Rows are points. The points of each table are mixes of a few directions, plus a little noise. How many directions does each table use, and how many do they share? Where both have some left over, give the other angles between the two spaces (their principal angles), to ten degrees, smallest first.

First, 4 rows:
-42, 82
4, -7
25, -49
14, -26
Second (4 x 2):
22, -9
-49, 21
-47, 20
74, -31
Directions: first 1, second 1, shared 0; angles 40

First:
24, -42, -17, -20
12, -45, -8, -23
-25, -26, 20, -16
56, 81, -50, 48
-69, 34, 53, 12
Second (5 x 4):
-1, -42, -47, -31
33, 2, -72, -3
-78, 10, 74, 0
22, -29, 28, -6
25, 58, 19, 39
Directions: first 2, second 3, shared 2

First:
-1, 3, -8, -2, -4, -3, 0, 2
-8, 16, -45, -5, -24, -19, 1, 14
4, -9, 25, 3, 13, 10, 0, -8
14, -26, 75, 9, 40, 31, -1, -24
4, -8, 23, 3, 12, 9, 0, -7
-6, 12, -34, -4, -18, -14, 1, 11
-14, 25, -74, -8, -39, -30, 1, 23
22, -42, 121, 14, 64, 49, -2, -39
-11, 20, -56, -6, -30, -23, 1, 18
-5, 9, -25, -3, -13, -10, 1, 8
Second, 8 rows:
9, -16, 48, 5, 25, 19, -1, -15
-12, 22, -63, -8, -34, -26, 1, 20
21, -39, 113, 13, 60, 46, -2, -36
-5, 10, -28, -3, -15, -12, 1, 9
-11, 21, -61, -7, -32, -25, 1, 19
7, -13, 37, 4, 19, 15, -1, -12
0, -1, 1, 0, 1, 1, 0, 0
-8, 16, -46, -5, -24, -19, 1, 15
Directions: first 1, second 1, shared 1

First, 10 rows:
24, 4, -20, -72, -50, -95, 74, 54, 11, -121, 34
-26, -9, 12, -6, 26, 44, -8, -34, 9, 30, -8
-24, -15, 24, 3, 43, 15, -29, -26, -49, 37, 21
13, -3, -11, 5, 19, 28, -54, 6, -52, 26, 0
7, 2, 9, 45, 16, 7, 3, -14, 61, 38, 5
-4, 7, 5, -1, -41, -54, 21, 4, 6, -28, -30
36, -34, -11, -58, 51, -22, -56, -13, -10, 24, 32
-16, 29, -17, 8, -48, 52, 32, 30, -7, -42, -29
-18, 17, -1, 28, -32, 34, 5, -8, 12, 10, -51
8, 3, 11, 46, 17, -8, 8, 0, 23, 22, 22
Second:
57, 19, -53, 4, 25, 23, 41, -18, -14, 45, -35
-28, 45, 45, 19, 30, 18, 18, 19, 21, -35, -26
34, -34, -36, -21, -33, -24, -11, -31, -16, 32, 32
-14, 18, 96, -24, -3, -18, 29, -13, 11, -39, 4
19, -1, 71, 37, 45, 24, 13, 17, 14, -44, 0
-41, -39, -74, -5, -36, -31, -55, -41, -8, 30, 15
-2, 37, 17, 16, -9, 8, -12, 47, 19, -31, 29
6, 14, -62, 9, 19, 28, 9, 20, -10, 32, -38
-6, -71, -43, -40, -25, -8, -21, 8, -38, 41, -6
-19, -46, -35, 2, -25, -30, -44, -45, -5, 15, 26
-5, 62, 76, 3, 12, 11, 33, 37, 25, -47, -1
Directions: first 6, second 6, shared 1; angles 50, 50, 50, 70, 80

First (9 x 18):
1, 36, -5, -4, 3, 14, -30, 41, 26, -26, 3, 8, 31, -6, -52, -26, -38, -24
-12, 9, -12, -11, -3, 0, 4, 23, 12, -16, -6, 30, 10, 14, -23, -1, 2, -7
-15, -17, -30, 36, 26, -19, -5, -13, -19, 37, -9, 12, 44, -5, -2, 35, 7, -7
-43, -31, 24, -81, 1, 4, 27, 20, -19, -13, 7, -3, -87, -21, 32, -14, 5, 59
1, -62, 15, 31, 28, -20, 8, -79, -66, 76, 9, -68, -31, -43, 89, 35, 19, 44
47, 37, 39, -20, -50, 27, 6, 1, 37, -51, 10, -17, -37, 26, 1, -45, -2, -14
-13, 0, -22, 24, 27, -9, -21, 7, -8, 21, -3, 4, 43, -16, -20, 13, -16, -11
44, 42, 45, -8, -19, 32, -37, 6, 23, -31, 23, -61, -19, -23, -9, -59, -49, -11
-12, -12, -55, 32, -14, -28, 48, -6, 13, 4, -33, 94, 48, 75, -15, 59, 71, -28
Second, 8 rows:
-27, -32, 31, -13, 58, 20, -62, -2, -60, 49, 45, -106, -38, -121, 16, -22, -93, 51
-6, -15, 10, 19, -33, -21, 53, -17, 26, -14, -19, -11, -40, 25, -4, 22, 9, 0
-37, 39, 3, -23, 6, -34, 4, 60, 45, -37, -33, 3, 9, -8, -45, -42, -30, -13
7, -1, 28, -31, 11, 2, -11, -10, 10, -12, -19, -22, -12, 7, 31, 1, 14, 18
23, -19, -11, -4, -15, 44, -4, -16, -3, -8, 16, 40, 4, 39, -9, 47, 22, -2
27, 12, 7, -18, 8, 0, -13, -18, 2, -3, -18, 16, 26, 31, 43, 0, 50, -2
14, 15, -28, 24, 30, -14, -28, -10, 11, 13, -35, 39, 91, 37, 2, 33, 40, -29
-1, 0, -40, 45, -64, 2, 62, 14, -32, 13, 63, 41, -39, -11, -33, -39, -13, -23
Directions: first 4, second 6, shared 3; angles 80

First:
-23, 29, 23, -2, -35, 66, 61, -51, -75, 52, 6, -25, 12, -58, 89, -18, -22, 15, -20, -22, -20, -30, 0, -3
14, -30, -50, 16, -42, -17, 22, 18, 18, -61, 39, -36, -11, 18, -36, 32, 53, 19, -32, 25, 1, 13, 6, 36
35, 30, 1, 22, 40, 34, -38, 29, -3, 31, 0, 47, -4, 15, 6, 9, -51, -37, 13, -8, 14, -7, 19, 0
-111, -62, -62, 69, -84, -109, -22, -117, 104, -63, 59, -12, 17, -3, -77, -44, 120, 93, -7, 8, 47, 40, -121, -7
-7, 20, 49, -33, 36, 10, -7, -4, -21, 43, -43, 16, 7, -15, 30, -24, -40, -17, 26, -17, -12, -11, 5, -30
-5, -9, -3, 4, 13, -29, -28, 3, 32, -10, -5, 15, 0, 16, -30, -5, 7, 0, 13, 3, 11, 11, -13, -8
6, 17, 22, -9, 26, 14, -12, 6, -11, 28, -19, 19, 2, -3, 16, -7, -32, -17, 14, -10, -2, -7, 8, -13
92, 10, -46, 14, -4, 61, 25, 90, -34, -32, 37, -17, -25, 29, 0, 73, -15, -36, -42, 25, -10, -8, 76, 59
43, -28, -17, -33, 3, -24, 13, 68, 11, -58, -6, -33, -17, 34, -42, 41, 27, -11, -13, 29, -17, 12, 41, 26
15, 12, 32, -27, 46, -2, -24, 27, -1, 21, -37, 23, -1, 10, 0, -5, -35, -27, 25, -6, -5, -3, 16, -19
-59, 11, 50, -22, 0, -4, 11, -67, -19, 49, -32, 1, 20, -43, 44, -52, -13, 20, 22, -26, -8, -11, -37, -41
Second, 8 rows:
-8, 7, 4, 11, 10, -3, -20, -11, 10, 14, -1, 21, 4, 0, -2, -11, -10, -2, 11, -6, 10, 1, -12, -10
-27, 23, 12, 39, 34, -8, -65, -38, 34, 46, -5, 68, 12, 0, -5, -36, -33, -8, 36, -23, 35, 3, -42, -32
46, -37, -20, -65, -58, 13, 109, 64, -57, -77, 8, -114, -19, -1, 9, 61, 56, 15, -59, 38, -57, -6, 70, 54
-29, 23, 12, 40, 36, -8, -68, -39, 35, 48, -4, 71, 12, 0, -5, -38, -35, -8, 37, -24, 36, 3, -43, -33
6, -5, -3, -8, -8, 1, 14, 8, -7, -10, 1, -15, -3, 0, 1, 8, 7, 2, -8, 5, -8, -1, 10, 7
-34, 28, 15, 48, 43, -10, -81, -48, 42, 57, -6, 85, 14, 1, -6, -45, -41, -10, 44, -29, 43, 5, -52, -40
0, -1, 0, -1, -1, 0, 1, 1, -1, -1, 0, -1, 0, 0, 0, 1, 1, 1, -1, 1, -1, 0, 1, 0
45, -38, -20, -64, -57, 13, 108, 64, -56, -77, 8, -113, -19, 0, 9, 60, 56, 14, -59, 38, -57, -5, 69, 53
Directions: first 4, second 1, shared 1
